Every row gives one point. Each copy is the shape, with its points in the same order, turned, moved and blurred by noise. Some copies are also mirrored. Which?

Shape:
[[7.4, -4.2],
[0.8, 5.8],
[-1.3, -1.1],
[-6.4, 2.6],
[4.7, 0.5],
[-4.7, -4.5],
[-5.6, 6.7],
[-0.5, -1.4]]
Copy 1, 8 rows:
[[2.2, -8.4],
[4.4, 3.7],
[-1.6, 0.3],
[-3.0, 6.3],
[3.1, -3.3],
[-6.8, 0.1],
[0.3, 8.6],
[-1.6, -0.9]]
Copy 1 is: only turned
Copy 2:
[[1.3, -9.1],
[-6.6, -0.2],
[0.9, 0.1],
[-1.5, 6.1],
[-2.5, -5.5],
[5.0, 2.4],
[-5.6, 6.4],
[0.6, -0.8]]
Copy 2 is: mirrored
Copy 3:
[[-8.6, 0.9],
[3.2, 3.2],
[-0.7, -3.3],
[5.8, -4.5],
[-3.2, 2.1],
[-0.5, -8.0],
[8.4, -1.1],
[-1.2, -3.1]]
Copy 3 is: mirrored

Shape (7 x 3):
[[4.0, 9.7, 8.8],
[-4.1, -0.8, -1.8],
[5.5, 0.6, -1.4],
[-2.6, -4.9, -3.6],
[6.3, 1.7, -2.9],
[1.1, 0.6, -4.1],
[4.3, -2.7, -0.5]]
Copy 1, 7 rows:
[[6.6, -10.5, 4.6],
[-4.2, 1.1, -1.3],
[3.1, -2.6, -6.2],
[-3.3, 4.5, -3.8],
[2.6, -4.1, -7.5],
[-2.1, -1.9, -5.9],
[3.2, 0.7, -5.6]]
Copy 1 is: mirrored
Copy 2:
[[-2.0, 5.5, -10.2],
[-1.9, -3.8, 4.0],
[5.2, 2.1, 1.0],
[2.2, -6.2, 6.2],
[5.1, 4.1, 2.2],
[1.3, 0.8, 4.5],
[5.9, -1.6, 1.3]]
Copy 2 is: mirrored
Copy 3:
[[5.8, -9.0, 10.7],
[-3.3, 2.4, 1.3],
[4.4, -2.5, -1.5],
[-3.4, 2.3, -2.8],
[7.0, -1.5, -1.4],
[2.2, 1.0, -0.6],
[1.8, -3.6, -3.0]]
Copy 3 is: only turned

Shape:
[[-6.2, -5.2, 1.0, -5.7, 4.9, -4.1],
[0.6, 6.9, 4.9, 1.9, 4.0, -0.6],
[-7.8, 5.5, 4.4, -0.4, 2.2, -0.5],
[-7.7, 1.3, -2.2, -2.8, 6.4, -1.1],
[4.0, -3.1, -0.4, 5.9, -3.6, -6.6],
[4.1, -5.4, -0.4, 6.0, -1.6, 0.4],
[5.3, 5.6, 2.0, -5.6, -6.1, -4.5],
[1.6, -1.2, -6.3, -6.8, -2.8, -5.0],
[4.7, 1.5, -2.9, 1.7, 1.1, -4.4]]
Copy 1:
[[-7.0, -5.4, -3.0, -5.8, -6.9, 3.1],
[1.0, 3.4, -4.9, -6.8, 5.4, 0.2],
[-3.9, 2.5, -11.9, -5.4, -0.9, 1.9],
[-5.9, -1.8, -4.7, -4.9, -2.4, 7.3],
[-1.2, -3.3, 1.4, 3.7, 4.4, -6.8],
[2.6, -6.1, 0.8, 1.8, 2.9, -3.5],
[1.6, 9.3, 1.2, -2.2, -1.7, -4.8],
[-3.8, 1.6, 4.1, 1.9, -6.4, 2.3],
[-3.0, 0.4, 3.4, 0.1, 5.3, 0.2]]
Copy 1 is: mirrored
Copy 2 (9 x 6):
[[-8.4, 3.5, 2.3, -3.9, 4.2, 0.3],
[0.8, 0.6, 3.8, 8.6, 6.2, 5.7],
[-3.7, 3.2, -0.9, 7.8, 7.5, 0.1],
[-5.2, 7.9, -0.6, 1.6, 3.1, 2.8],
[1.6, -4.7, 7.8, 2.7, -5.2, -0.6],
[0.0, -6.3, 2.5, 1.9, -5.8, 4.6],
[9.4, -1.8, 4.3, 0.0, 6.8, -2.3],
[4.5, 3.3, 2.4, -6.4, 0.0, -1.6],
[4.0, 0.8, 6.2, 1.7, -1.4, 3.6]]
Copy 2 is: mirrored
